Each row is a point. Each copy is the shape, with its points in the same order, turned, moved and blurred by noise. Some copies are also mirrored. Which?

Shape, 5 rows:
[[-25  14]
 [ -4 -13]
 [  1 -26]
 [-24  22]
 [ 53  32]]
Copy 1, 5 rows:
[[-32   1]
 [ -2 -25]
 [  5 -26]
 [-41   2]
 [ 28  45]]
Copy 1 is: only turned
Copy 2:
[[-28   0]
 [ -3 -26]
 [  5 -37]
 [-24   4]
 [ 50  27]]
Copy 2 is: only turned
Copy 3:
[[-44 -10]
 [-23  21]
 [-30  36]
 [-34 -24]
 [ 38  -6]]
Copy 3 is: mirrored
Copy 4 (5 x 2):
[[ 23 -19]
 [ -9  -6]
 [-19  -1]
 [ 30 -24]
 [ 36  55]]
Copy 4 is: mirrored

Shape, 9 rows:
[[-19   6 -26 -28]
 [ 46 -28  34  23]
 [-23  -3  -3  32]
 [  1  10  35 -16]
 [-27 -59  17  42]
 [  1   4  -9   4]
 [-27  35  37   2]
 [ 48 -15  18  10]
 [-28   1  14 -37]]
Copy 1:
[[ -4  24  28  29]
 [ 42  -6 -36 -42]
 [ -2 -27 -17  27]
 [ 48  20 -12  19]
 [-22  -4 -70  13]
 [ 11   6   9  15]
 [ 44 -16  -6  50]
 [ 37  -6 -15 -30]
 [ 11  41   0  47]]
Copy 1 is: mirrored
Copy 2:
[[-16  -5 -29  40]
 [ 19 -37  21 -42]
 [-20  25   4 -10]
 [ 39  -3  -7  11]
 [-18  30 -17 -67]
 [-12  -3   5  16]
 [ 26  38  10  22]
 [  6 -38  16 -21]
 [ 15  14 -36  27]]
Copy 2 is: only turned

Shape (10 x 6):
[[-20  -9   3 -24  -5  17]
 [ 38 -43   4 -19  -5   7]
 [ 17  -7  -7  -8  16  20]
 [-58  -2  19   3  59  -8]
 [ 33   4 -23 -31  45 -12]
 [-21 -33 -33 -18  17 -21]
 [-11  16 -29  -3   0 -69]
 [  6  -6   9 -17  34  23]
 [ 42 -42 -54  62   7  22]
 [ 28  13  14 -38   6   5]]
Copy 1:
[[-25   8  -6  -5 -24  17]
 [  3 -13  -7 -56 -26 -10]
 [ -3 -17   2  -6 -27  -5]
 [  0  77  20  38 -32   4]
 [ 55 -12  -7  -4 -23   3]
 [  4  30 -48  -5 -20   1]
 [ 31  30 -34   7  43  27]
 [  7   3  21  -2 -37  -5]
 [  1 -29 -31 -10   9 -90]
 [  8 -16  16 -22 -14  23]]
Copy 1 is: mirrored
Copy 2:
[[  1  -2 -10 -19  -5  -6]
 [-25 -37  35   6  -9   2]
 [ 19 -15  29  -4  -4  -8]
 [ -1  71 -12  -4  28 -24]
 [ 22   7  36  24 -44 -17]
 [ -6  37  21 -10 -23  30]
 [ 20  31 -10  53 -27  38]
 [  5  -1  23   0   1 -35]
 [ 33 -24  80   1  28  58]
 [  1 -27  -2  20 -25 -27]]
Copy 2 is: mirrored
Copy 3, 10 rows:
[[ 18  17 -18 -31   5   7]
 [ 17 -23  16  -1  29  22]
 [  4  14  18  -6  11  -3]
 [-26  70 -11 -25 -30  42]
 [ 19  14  44  16 -28   7]
 [ 26  27 -22  22  -4  35]
 [  2  -1 -34  38 -60  10]
 [  0  25  25 -22   5  14]
 [-28  11   8  67  62 -14]
 [ 17 -15  24 -28 -17  -4]]
Copy 3 is: mirrored
Copy 4:
[[ -8  28   8  -3 -16 -12]
 [-13   2  -8  14 -11  47]
 [  2  -4  16 -16   1  21]
 [  0 -36  26 -19 -32 -64]
 [ 29 -17  36 -20 -35  35]
 [  9   2 -16 -30 -51   2]
 [ 74  -7 -19  -7 -46  -6]
 [ -9  -9  35  -9  -7   5]
 [  7 -28 -47 -57  41  47]
 [ 15  11  40  23 -13  23]]
Copy 4 is: only turned
